Each row is a point. Each copy is the shape, with its points in the same order, turned, moved and blurred by noise. Say if it was mirrored as well.
(in the rows, 100 means zero)

Shape, 6 rows:
| 175 | 128 |
|  54 | 123 |
| 169 | 107 |
| 118 | 108 |
|  51 | 126 |
|  38 |  86 |
Copy 1 (6 x 2):
|  49 | 167 |
|  74 |  45 |
|  62 | 163 |
|  75 | 110 |
|  66 |  47 |
| 114 |  51 |
Copy 1 is: only turned
Copy 2 (6 x 2):
|  37 |  38 |
| 145 | 100 |
|  31 |  67 |
|  73 |  90 |
| 144 | 100 |
| 138 | 134 |
Copy 2 is: only turned
Copy 3, 6 rows:
| 179 |  76 |
|  63 |  92 |
| 163 |  91 |
| 125 | 108 |
|  60 |  83 |
|  43 | 126 |
Copy 3 is: mirrored
Copy 4:
| 131 |  30 |
|  32 | 104 |
| 141 |  52 |
|  96 |  81 |
|  32 |  99 |
|  45 | 135 |
Copy 4 is: mirrored

Shape, 9 rows:
| 129 | 100 | 100 |
|  53 |  47 |  93 |
| 127 | 150 |  65 |
|  83 |  97 |  82 |
| 152 | 117 |  69 |
| 146 | 107 | 188 |
|  77 | 119 | 102 |
|  82 |  42 | 130 |
|  94 |  57 |  79 |
Copy 1, 9 rows:
| 125 |  75 |  92 |
|  83 | 165 |  97 |
|  95 |  31 |  80 |
|  94 | 101 | 105 |
| 117 |  46 |  59 |
| 195 |  81 | 156 |
|  88 |  83 | 132 |
| 128 | 160 | 113 |
| 101 | 117 |  68 |
Copy 1 is: mirrored
Copy 2, 9 rows:
| 117 | 110 | 100 |
|  26 | 106 |  89 |
| 139 |  87 | 151 |
|  76 |  93 | 119 |
| 142 | 121 | 131 |
| 151 |  79 |  22 |
|  87 |  64 | 109 |
|  52 | 111 |  51 |
|  64 | 129 | 104 |
Copy 2 is: only turned
Copy 3, 9 rows:
| 116 |  85 | 112 |
|  94 | 141 | 181 |
| 136 | 111 |  62 |
| 112 | 130 | 123 |
| 149 |  84 |  85 |
|  49 |  26 | 106 |
|  85 | 129 | 105 |
|  78 | 100 | 183 |
| 123 | 119 | 160 |
Copy 3 is: mirrored
Copy 4, 9 rows:
|  80 |  93 | 110 |
| 126 |  16 | 133 |
| 115 | 138 |  97 |
| 124 |  70 | 111 |
|  84 | 132 | 121 |
|  17 |  66 |  46 |
| 123 |  72 |  81 |
|  80 |  13 | 120 |
| 105 |  52 | 144 |
Copy 4 is: only turned

Shape, 10 rows:
|  46 | 122 | 101 |  81 | 141 | 123 |
|  80 | 110 | 166 | 113 |  73 | 124 |
| 119 | 143 | 120 |  95 |  57 |  90 |
|  86 |  69 |  91 |  61 |  90 | 161 |
|  63 | 112 | 166 | 128 | 122 | 147 |
| 129 |  84 |  66 |  61 |  60 |  89 |
| 111 |  70 |  85 | 103 | 100 | 156 |
| 136 | 134 | 110 | 162 | 147 |  92 |
|  52 | 151 |  73 | 161 |  96 |  96 |
|  88 |  79 |  61 | 171 |  73 |  74 |
Copy 1, 10 rows:
| 184 |  95 |  96 | 112 |  91 |  86 |
| 122 | 121 |  88 | 141 |  31 | 123 |
|  87 | 124 | 136 | 122 |  80 | 143 |
| 145 |  68 |  53 | 152 | 106 | 142 |
| 151 | 135 |  66 | 132 |  37 |  84 |
|  85 |  46 | 112 | 117 | 120 | 161 |
| 118 |  78 |  44 | 137 | 118 | 115 |
|  81 | 141 |  78 |  63 |  86 |  61 |
|  99 | 109 | 132 | 139 | 100 |  34 |
|  45 |  50 | 100 | 130 |  93 |  46 |
Copy 1 is: only turned
Copy 2, 10 rows:
| 111 | 172 | 112 |  45 | 107 |  79 |
| 147 |  93 | 157 |  49 |  99 | 104 |
|  99 | 106 | 164 | 104 |  96 | 135 |
|  82 |  98 | 113 |  58 |  78 |  40 |
| 147 | 118 | 145 |   5 | 117 | 101 |
|  66 |  87 | 116 | 137 |  93 |  83 |
|  70 |  83 |  96 |  46 |  96 |  76 |
|  83 | 115 | 108 |  45 | 167 | 168 |
| 123 | 156 |  83 |  64 |  81 | 169 |
| 122 |  85 |  49 |  98 | 101 | 150 |
Copy 2 is: mirrored
